Every row gives one point. The last column is the point's height on a tilted bowl or saddle (a function of degree 2), plus a little noise. Along how many of its main directions does it bend up, bend down or stay straight?

Points (15 x 4):
-42; 146; -315; -73
210; 384; -223; 376
-610; -444; -151; 406
13; -270; 19; 20
-203; -273; 106; 391
-192; -140; -131; -45
-116; -172; 118; 228
218; 153; 123; -32
98; -17; 236; 52
155; 246; 165; 22
-66; -49; 52; 53
76; -83; -164; -62
445; 260; -39; 202
-17; -209; -14; 14
-210; -170; 109; 307
Directions: 1 up, 1 down, 1 straight

Points, 26 rows:
205; 32; -217; -339; -71
361; 300; 43; -171; 224
265; 265; 23; -231; 115
48; -160; 55; -124; -186
-257; 48; 443; 87; -413
-156; 42; 351; 42; -355
222; 63; -231; -443; 54
426; -68; 283; 161; 147
76; 117; 84; 250; 5
127; 31; -129; -202; -148
319; 167; -181; -153; 15
64; 92; -173; -150; -163
-103; -198; -115; 13; -160
-68; 255; 169; 8; -125
-228; -22; 626; -54; -719
334; -226; 155; 145; 94
-214; -230; 98; 214; 16
-203; 129; -219; -57; -65
-143; -180; 138; 158; -105
-75; 198; -33; 176; 18
-115; 293; -98; -289; 115
287; 209; -234; -252; 43
-318; 157; -3; -143; 36
-489; -135; -110; 134; 264
140; -320; -82; 221; 32
331; -163; -177; -120; -96
Directions: 3 up, 1 down, 0 straight

Points:
11; 227; 257; 137; -246; -65; -316
310; -51; 542; -21; 144; 99; -125
-169; -158; 149; -110; 150; 627; -69
-47; -14; 535; -84; 81; -242; -515
-24; -175; -428; -14; -290; -215; -42
48; 206; 100; -27; 69; 0; -67
-86; -198; 87; 144; 279; 208; -8
58; -55; -126; 194; 148; -214; 58
43; 24; -6; 217; 77; 326; -29
-71; 60; 18; 82; -219; -332; -211
-122; -243; 158; 526; 64; -54; -205
-133; 229; -237; -315; 16; -56; 42
-153; 432; -210; -83; -543; -191; -230
-100; -146; -572; -74; -107; 38; 22
405; 26; 30; -17; -229; -358; -76
215; -177; 43; 62; -37; 343; -150
414; 76; -465; 95; 54; -21; -163
258; 335; -126; 289; -248; -10; -92
-76; -163; 210; 45; 99; -322; -218
109; 122; -21; -204; -120; 140; -31
-300; -246; -41; -223; 160; -13; -59
-57; -49; 150; -126; -324; 175; -212
-82; -115; -152; -32; -106; -242; -38
174; -212; -98; -463; -29; -99; 24
-42; 288; -332; 71; -130; 397; -20
-566; -186; -60; 88; 127; -88; -382
171; -105; 102; -83; 224; 198; 32
-91; -156; 270; 2; 172; 130; -143
277; 31; 217; -14; -86; 99; -99
-68; -186; -36; 98; -98; -60; -93
-42; -319; -54; 44; -383; -341; -170
53; -375; 214; 488; 18; 88; -167
166; 63; -136; -11; -10; -5; 16
-219; -9; 41; -5; 100; 186; -119
23; -113; -121; -286; 104; -373; 72
-142; -104; -166; 152; -40; -45; -35
59; 118; 203; 61; 104; 149; -90
-229; -56; -281; 100; -185; 241; -52
3; -65; 53; 242; 59; -178; -73
-73; 126; 189; 406; -16; -245; -317
-145; 116; 655; -338; 64; 174; -629
-263; 93; -277; -114; -404; 118; -125
-123; 130; -112; -368; -115; -39; -38
-35; -261; 368; 172; -432; -369; -448
411; -49; 23; -247; -293; 60; -193
147; 255; -244; -298; 4; 187; 68
-130; 310; 301; -132; -41; -386; -591
Directions: 0 up, 1 down, 5 straight

Points:
259; 110; -70; -227; -11; -431; 315; 288; -184
344; 16; 255; 48; 287; -35; -26; 82; -2
-187; -209; -271; -132; -275; -124; 226; -431; -150
133; -125; 109; -139; -51; 32; 382; -225; -321
-88; 100; 2; 258; 212; -348; 266; 103; 71
229; 227; 88; 120; -290; -123; 354; 411; 21
-57; -260; -130; -121; -171; -143; 164; -11; -174
417; 72; -192; -3; 224; 55; -29; 208; 120
279; 156; -223; 206; 410; -57; 61; -257; 277
-244; 66; -226; -85; 87; -279; 186; -176; -226
148; -98; -43; 91; -579; -349; 102; -16; -150
-36; 76; 177; -52; -118; -211; -401; -15; 88
28; -234; 4; -241; -262; -72; 206; 329; -156
-129; 318; 17; -215; 51; -210; 381; -49; -610
-62; -40; -301; -129; 294; 52; -285; 87; 256
-78; -92; -427; 148; -58; -95; -145; -163; 218
-212; 262; 240; 195; -352; 216; 138; 44; 19
24; 292; -49; -145; -125; -149; 43; -111; -332
-404; 276; 70; -119; -150; 146; -189; 314; 183
-174; 82; 28; 196; 648; -81; 24; 246; 234
99; 71; -245; -107; 264; -58; -94; -221; 44
98; 405; 79; -98; -430; -176; -381; -131; 74
-62; 27; 73; 37; -64; 167; 562; -261; -181
113; 103; 441; -6; 95; 109; -214; 81; -77
32; 15; 43; 434; -112; -39; 152; -6; 33
-169; 235; 70; 23; 217; 328; -228; -298; 159
-11; -171; -145; -9; -88; -232; 387; -66; -177
244; -126; 9; -447; -295; -1; 203; 32; -446
39; -261; -86; 177; 223; -393; 50; 274; 353
-110; -189; 6; -159; -152; 304; 232; -529; -132
104; 354; -277; -41; -31; -77; 66; -461; -116
9; 278; 362; -242; 355; 355; 158; -33; -27
-182; 451; 6; -103; -143; -143; 365; -298; -567
59; -164; 455; 7; 103; 14; -174; 252; -81
50; -65; -85; -324; -94; -41; -116; -79; -223
365; -131; 16; -385; -61; 386; -117; -53; -287
-545; -273; -152; 189; 194; 36; -157; 134; 434
-98; 176; -40; -519; 282; 282; 204; -112; -190
-51; -76; -53; 136; -161; 70; -319; -322; 19
-206; 165; -156; 197; -315; -53; -107; -162; 91
-167; -124; -97; -55; -162; -74; -170; 40; -31
-150; 160; 53; -240; 315; -126; 226; 8; -341
-9; -103; 9; 171; -179; -150; 176; 116; -89
179; 240; -175; 116; 312; 232; -394; 244; 323
218; -68; 22; 18; 201; 17; 338; -144; -141
-76; 280; 181; -402; -121; -65; 52; 230; -301
184; 78; -422; -388; -607; 110; -282; 20; -196
188; 155; 343; 315; 191; 154; -461; 79; 58
-80; -234; -58; -547; 184; -63; -14; 80; -34
121; -133; 114; -40; 286; -84; -226; -185; 23
-130; -88; -391; 85; -43; 5; 154; 16; 55
-96; 252; 72; -313; 5; -1; 52; 173; -262
41; -405; 208; -387; -179; 38; 183; 147; -198
-35; -220; -39; -232; 169; -56; -149; 226; 55
-57; 118; -129; 362; -78; -6; -156; 32; 131
-9; -298; 31; 108; 135; 669; -74; 140; -330
-183; 207; 194; 257; -176; 81; -73; -269; 65
-231; -406; -324; -238; -228; 129; 0; 66; 58
27; -151; -267; 120; -89; -124; 526; -197; -56
-299; -152; -53; 74; -104; -37; -34; 253; 99
2; -429; -128; 100; -15; -108; 75; 270; 86
-57; -222; -194; 263; 65; 96; 23; 68; 12
216; -304; -79; -33; -120; 15; 282; 330; -106
-95; -120; 216; -194; -139; -44; 224; 148; -231
9; 304; -157; -154; -21; 11; -43; 54; -146
-79; -355; -182; -101; -274; -263; 156; -76; -83
80; 90; 322; 322; 127; 302; 288; -147; -19
Directions: 6 up, 1 down, 1 straight

Points, 71 rows:
-111; 31; -45; -301; -183; -109; -163; -91; -150
316; -117; 69; -64; -266; -166; -176; -44; -85
-81; -125; 176; 189; -145; -135; 465; -64; -37
-37; 37; -63; 291; -49; 43; -178; 180; -99
124; -184; 362; -37; 340; 537; -88; -230; -128
-235; -20; 175; -140; 318; 88; 58; -18; -118
-266; -127; -449; -379; 66; -128; 8; -249; -163
2; 25; -270; -348; 182; 414; 67; 146; -356
-234; 80; 311; 150; -234; -180; -24; 111; -148
-136; -36; -25; 125; 96; -10; -105; 132; -69
115; 63; -2; 33; -70; 225; 456; -244; 11
26; -45; 313; -86; 280; 153; 176; 200; -104
88; 104; -240; 116; 194; -99; 372; -287; 16
415; 254; 34; -179; 86; 276; -37; -171; -97
-408; -160; 24; -289; 59; -63; -206; -1; -194
-244; 32; 68; -271; 69; -24; -76; 316; -161
24; -170; 255; -264; 133; -116; -203; -48; -70
110; 97; -153; 101; 16; -131; -26; 350; -37
218; 480; -42; 319; 7; 40; 47; 48; -115
-195; -162; -72; -220; 289; 262; -245; -189; -172
-138; -148; -252; -32; -209; 382; 20; -78; -275
-443; 174; -181; -24; 100; 76; 79; 102; -224
-278; 52; 37; -63; -333; -102; 353; 101; -118
56; -90; 455; -133; -112; -39; 135; 210; -116
75; 21; 290; 134; 105; -296; -82; 131; -21
-296; 19; 178; -48; -92; -149; 138; 179; -95
-21; 212; 75; -14; 244; -26; 203; 414; -68
18; -153; 235; -274; -78; 101; 314; 82; -129
202; 546; -300; -79; 475; 330; -139; 108; -456
-162; -194; -50; 409; 105; 422; 107; 537; -326
-174; -13; 42; -92; 42; 78; -396; 192; -175
301; -404; -49; 245; -219; 313; 160; 30; -22
-36; -22; 104; 76; 49; -20; -138; 26; -30
-219; -152; -18; 27; 14; -349; 175; -234; -55
-14; 182; 411; -97; 49; -318; 125; 286; -71
-2; 418; -390; -310; -345; 533; -133; 458; -890
-119; -509; -144; 73; -50; -146; -32; 41; -192
-366; 292; 145; -389; -21; 166; 9; 166; -340
-144; -244; -176; -192; -297; 200; 23; 241; -337
37; -203; -49; -13; -185; 155; 294; -40; -38
-4; 50; -104; -123; 234; -102; 216; 23; -12
274; -362; -257; 221; -200; -276; -134; -4; -152
18; 331; 44; -27; 131; -153; 7; -79; -52
-45; 601; 69; -170; -105; 74; -490; -2; -410
8; -274; -220; -170; -5; -33; 79; 121; -111
336; -259; 69; 456; -98; -198; -186; -29; -71
-82; 118; -254; -177; 57; -178; -630; -71; -267
238; 36; 306; -382; 34; -111; 72; -292; -109
89; -118; 253; -236; -79; -376; -269; -93; -139
-162; -13; 44; 52; -79; 36; -35; -340; -84
-168; 154; -81; -11; 498; -135; 99; -243; -97
325; 472; 110; 92; 191; 323; -4; -245; -172
-34; -241; -96; 166; 123; -51; -30; 482; -114
-127; 134; -255; -127; 203; 465; 195; 450; -470
378; -51; -50; -345; -122; -219; -220; -256; -138
136; 249; -94; 207; 206; -184; -35; -32; -49
-74; -85; 85; 136; 220; 136; -41; -63; -53
87; 116; -189; -86; -10; 178; 44; 75; -101
-117; 83; 13; -86; -117; -122; -414; -241; -166
-65; 152; 130; -444; -57; 167; -46; -426; -179
-153; 192; 5; 161; 403; -129; 189; 13; -90
-494; -76; -458; -430; -307; 123; -6; -357; -441
374; 126; -239; -171; -9; -319; 236; -98; -15
-79; -68; 223; 49; -6; 29; -67; 26; -55
239; 119; 192; 230; 31; 338; 310; 447; -50
-349; -422; 187; -305; -51; 172; -221; -41; -346
-225; -47; -115; -364; -208; 101; 151; -68; -208
-382; -62; -209; -327; 51; 150; 427; 149; -283
156; 28; 337; -136; -32; 144; 166; -68; -67
155; -178; 336; -138; 184; 10; 28; 267; -63
-79; 68; -313; 122; -74; -95; -24; 277; -131
Directions: 0 up, 5 down, 3 straight

Points:
125; -393; -202; 434; -94; -177; 32; 284; 534
-162; -59; 62; -31; 72; 439; 42; -274; -375
-98; -131; 241; 141; -1; -21; -54; 25; -36
-198; -13; 130; 37; 38; -58; -98; 135; 21
55; -110; 44; -391; 9; 170; 77; 38; -49
-538; -181; 111; -123; -9; 250; 152; 663; 269
293; 170; -104; 89; -194; 132; 1; -440; 194
39; 125; -38; 6; -239; -39; -209; 30; 35
65; -20; 66; 349; -265; -226; -81; 3; 232
-336; -86; 306; 265; -140; 334; 235; 552; 104
234; 87; -100; 49; 93; 132; 62; -593; 196
49; 79; -127; 168; -265; -68; -172; -64; 132
57; 80; 36; -140; -268; -72; -130; -99; 42
5; 105; 147; 422; 196; -36; 42; -134; 37
183; 221; -22; -198; 100; -163; 187; -69; 134
-87; -272; 62; -248; -300; -100; -171; 147; 85
-138; -181; 7; -398; 67; -100; 10; -342; 168
269; -382; -332; -364; 277; 177; 362; -152; 240
-473; 6; 185; -114; -137; -530; -31; 137; 176
201; 249; -60; 137; 253; -155; -176; 33; 157
-41; 234; -70; -272; -37; 89; -70; -39; 27
-271; 223; -301; -18; -220; 105; -537; -160; 259
508; 9; 67; -205; -227; 274; 89; -210; -48
177; -134; 71; 321; -96; -173; -435; 110; 257
135; -547; 6; 106; -470; -52; 227; -294; 179
2; -283; -34; 336; 32; 239; -185; 84; 29
-169; 178; -126; 102; -140; -336; 191; 36; 186
-72; -251; 179; 130; 395; 211; -83; -424; -180
-240; 21; -131; -8; -158; 286; -313; 140; -77
207; 96; -10; 51; -106; -103; -197; 147; 9
-103; 107; 3; -128; 22; -37; -85; 230; 12
-16; 175; -24; -510; 90; 153; 525; 75; 238
307; -492; -34; 271; 13; -13; -118; -74; 270
-53; 194; -113; -50; -108; -253; -343; 90; 94
266; 448; 106; 253; -33; 51; 92; 208; 95
290; -416; -128; 105; -12; -359; 75; 223; 456
-25; 101; -15; 113; -240; 210; -183; 219; -25
32; -10; -101; -140; -71; 183; -106; 10; -112
100; -73; 137; 70; -119; -82; -134; -62; 50
19; 86; -301; -171; 255; -194; -234; 87; 232
-220; -386; 195; 91; 86; 220; 269; -80; -289
-165; 141; -79; 151; -333; -43; -43; 175; 120
50; -175; -58; 391; 69; 24; -305; -10; 228
-138; -68; -351; 106; -61; -105; -70; -192; 149
-119; 145; 86; 390; 95; -238; 93; 200; 140
-94; -17; 355; -113; -384; -275; 54; -427; 244
66; -283; 186; 23; -13; -79; 162; 310; 184
-6; -78; -202; -204; -182; 63; -220; 3; -101
-347; -131; -33; -247; 132; 180; 129; 377; 121
-413; -105; -72; 165; 7; 191; -126; 296; 83
282; -133; 209; -341; 121; -369; -229; 181; 173
-5; -113; 83; 155; 311; -310; -403; 127; 260
42; -465; 393; 140; -28; 68; -146; -18; 38
-39; -205; 217; 22; -252; 0; -201; -84; 33
-629; 240; -13; -110; -241; 123; -78; 19; 67
-150; -361; 12; 650; 64; -591; -173; 324; 725
450; -78; -29; -457; -109; -165; 229; -18; 189
-254; 133; 239; 124; 360; -80; -237; -58; 42
306; -187; 337; -160; 387; -209; -112; 111; 181
62; 16; -381; -69; 84; -139; -220; -84; 186
82; 282; 89; 75; -164; 15; -31; -149; 103
-21; -63; 17; 225; 59; 159; -225; -25; 16
-10; -110; -41; -326; 27; -368; -56; 93; 189
65; -371; -117; -118; -258; -281; 49; -198; 214
-112; 524; -251; 294; 44; 193; -84; 45; 490
Directions: 5 up, 2 down, 1 straight

Points:
-74; 150; -93; 83; 317; 371; -180; -13; 86
12; 67; 287; -37; 190; -99; 139; -119; 108
663; -122; -318; 257; 87; -416; 288; 183; -89
375; -164; 190; -14; 107; 329; 155; -199; 35
338; 63; 469; -46; -322; -288; -165; 137; -399
-48; 93; 127; -133; 307; 153; 59; -63; 75
13; 142; 43; -149; -77; -267; -169; -131; -220
397; 232; -91; -293; -311; 65; 86; 104; -545
-50; -10; 140; -258; 77; 32; -210; 82; -72
22; -206; 185; 6; -158; 212; 76; 159; 111
394; -246; -265; 71; -153; -12; 288; 10; -222
58; -216; 41; -66; 164; 2; -143; -149; 56
48; 150; -47; 113; 119; 67; -56; -580; 392
87; -326; -109; -477; -8; -441; 212; 182; -318
271; -166; 227; 58; -79; -42; 265; -3; 0
102; 69; 209; -308; -65; -15; -167; 265; -252
476; -7; 127; 25; 341; -89; 117; 161; -185
183; 387; 151; -92; 56; 28; 12; 65; -269
17; 111; 442; -178; 90; -195; 175; 375; -10
124; -88; 28; 21; -51; 37; -107; -102; 50
-91; 22; 320; 241; -25; -104; -95; -71; 97
258; 167; 79; -284; 307; -326; 360; 391; -183
-266; -282; 166; 6; -148; -62; -228; -13; 151
-168; -148; 353; 86; -106; 174; -225; 42; 206
47; 27; -72; 76; 83; -355; 278; 135; -127
-248; 198; -257; -56; 417; 93; 222; -205; -72
-154; 57; 520; 112; -437; -300; 4; 163; -338
-283; -149; -232; -353; -355; -384; -44; 304; -393
195; -30; 16; 398; -345; 159; -228; -378; 379
-164; -164; 39; -60; -22; 110; 100; -72; 238
412; 1; -34; 239; 175; 303; -270; 209; -344
136; -111; 349; -81; 320; 64; -10; -129; 117
-271; -227; 29; 130; 335; 99; 155; 407; 262
196; 71; -37; 179; 324; 274; -414; -165; -188
-68; 214; 337; -146; -182; 255; 323; 294; 11
-126; -212; 12; -204; -241; 110; -142; 55; 134
301; 109; -326; -248; 154; -236; 224; -124; -454
182; -133; -174; 46; 13; 9; -226; -117; -2
550; -161; -99; 227; 182; -213; -75; 53; -140
250; 129; -86; -123; 193; -233; 221; 184; -257
180; -266; 111; -435; -262; 416; -193; 310; -84
-40; 35; 89; 330; 184; -343; 124; 289; 54
218; -200; -147; -334; 86; 164; -315; -186; -135
-140; -419; 113; 304; 101; 9; 82; -312; 384
-51; -231; -5; 171; -568; 48; 109; -42; 72
403; -87; -157; -125; 72; 167; -102; -312; -111
-512; 149; -176; 105; 70; 88; 246; -296; 299
-380; -418; -274; 74; -168; -243; -255; 107; 59
-241; 78; -129; 65; 157; 167; 76; -384; 377
215; -201; 217; 174; -136; -65; 238; -49; 56
55; -220; -363; 130; -63; -8; -131; 269; 41
-93; 179; -104; 148; 467; -124; -77; -315; -81
-10; 82; 77; -527; 285; 12; 18; 432; -168
48; 4; 20; -198; -47; 261; -76; 36; 33
221; -185; 332; 21; -25; -137; -54; -28; 18
14; 11; -31; 299; -35; 185; 38; 174; 66
121; -11; -201; -136; 225; -6; 465; -75; -249
129; 233; -310; -25; 59; 264; 33; -184; -17
-41; -68; 169; -22; 81; -150; 11; -5; 34
-50; 308; 201; -53; 211; 43; -53; -423; 177
-99; 323; 323; -129; 15; -351; 60; -143; -238
-249; -158; -93; 195; -83; 57; 293; 418; 100
198; 175; 42; 96; 7; -75; -38; -96; -80
-192; 79; 502; 214; 306; -194; 322; 18; 333
98; 30; 34; 91; -209; -35; -164; 55; -65
0; 38; 56; 320; -100; 21; -270; -70; 73
69; 54; -139; 42; 75; -228; 112; -673; 303
-493; -125; 43; -216; -2; 77; 120; 139; 240
-302; 9; -159; 231; -71; -93; 97; 373; 44
-286; -338; 266; -348; -213; 116; -402; -10; 225
36; 237; 272; -320; 121; -42; 207; -202; -70
Directions: 3 up, 4 down, 1 straight

Points, 68 rows:
-81; 105; 15; -49; 257; 100; -56; -170; 139
-2; 168; 117; -221; 39; 157; -375; -196; 279
-3; 60; 362; 48; -255; -341; 75; 18; 321
-23; 275; 105; -239; -98; -29; 109; -322; 302
11; 234; -104; 212; 180; -42; -32; -17; 72
17; 13; 57; -61; -259; 58; 360; 420; 174
557; -292; -264; 136; -43; 211; 178; 392; 73
105; 383; -180; -28; 16; -89; -75; 289; 231
167; -56; 162; 165; 111; 345; 121; 132; 120
-77; -7; 81; 246; -538; 17; 87; -56; 120
-159; 72; 223; -124; -105; 5; -435; 93; 330
-81; 5; -72; 47; 309; 99; 81; 214; 122
-80; -163; 293; 274; 142; 23; -67; 258; 163
387; 54; -76; -95; -32; -270; -191; -31; 177
196; 140; -80; -178; 154; -41; -388; 192; 235
506; 66; -311; 33; 3; 226; 126; 69; 69
-73; -212; -163; -62; 296; 201; -61; 18; 154
317; 52; -140; 86; -66; -380; 307; -167; 181
-100; 61; 25; -24; -382; -90; 505; 39; 226
-118; 72; 7; -1; -214; -151; -47; 54; 166
110; 186; -376; 371; -391; -40; 419; 231; 135
-203; 435; -49; 320; 248; -468; -143; -55; 276
-326; -343; -146; -143; -266; -30; 271; -220; 193
-120; 149; -130; -361; -149; -108; 81; -133; 262
-114; -391; 172; -255; -253; 455; -477; -357; 514
-213; 232; -72; 32; 202; 53; 112; 122; 211
54; -9; -131; -135; 46; -200; -316; 87; 181
508; -350; 8; 200; 158; 174; -327; 195; 152
32; -343; 260; -30; 191; 202; 110; 100; 200
249; -299; 389; -557; -224; 450; 114; 73; 355
295; 76; -246; -323; 181; 213; 409; 41; 318
-164; 105; 9; 21; 85; 76; 391; 129; 234
368; -360; -302; -24; 164; -421; 68; 310; 110
164; 187; -302; -346; -54; 143; 21; -313; 291
-104; -98; -212; 112; -93; 440; 135; -269; 230
62; -7; -189; -232; -281; -131; 167; 86; 152
98; 12; -51; -174; -69; -181; 28; 17; 142
-44; 36; 157; 7; -37; -517; 4; 56; 278
-79; 194; -217; 496; 50; 99; -212; 110; 179
234; -351; 251; 317; 66; 83; 172; -271; 190
90; -45; 131; 144; 445; -104; 265; -83; 33
259; 182; 246; 24; 331; -424; 308; 54; 227
129; -330; 232; -144; -109; 162; 206; -503; 365
207; 329; -115; -47; 29; -13; 64; -53; 150
-35; -202; -43; -68; -332; -18; 90; -214; 126
-86; -208; 371; 7; 421; -45; -313; 139; 188
441; 118; -58; 24; -52; 332; 97; 190; 27
-169; -198; 100; 194; 309; 65; 254; -99; 118
-288; 66; -320; 153; 113; 85; 205; 101; 194
-275; -83; 175; 310; -213; -299; -28; -150; 272
246; 171; 336; -100; -104; -67; -272; -8; 235
394; 129; 18; -50; 101; 37; 291; -129; 136
-10; -32; 150; -31; -30; -30; 96; 4; 120
-11; 56; -80; -5; -67; 13; -91; -136; 106
-67; -319; -162; -192; 263; -92; 138; 94; 109
156; 26; -296; -58; -153; -22; -42; 208; 108
-180; 27; 328; -219; 325; -205; -191; -95; 257
268; -176; 318; -14; -109; 186; -242; 108; 158
290; -265; 97; -178; 47; -365; 168; 51; 190
331; -440; -57; 234; 264; 312; -19; 245; 185
-362; -104; -119; -307; 23; -402; 133; -9; 244
144; 11; 279; 132; -44; -272; 287; 90; 172
171; 334; 113; 117; 26; 197; 212; 111; 134
194; -116; 98; -137; -363; 70; -81; 162; 75
-65; 108; 427; 34; -123; -61; 185; -134; 302
191; -300; 178; -226; -377; -19; 284; -104; 189
-459; -163; 227; -92; -223; 45; 118; -65; 280
211; -383; 439; 377; 294; -95; 58; 112; 108
Directions: 6 up, 1 down, 1 straight
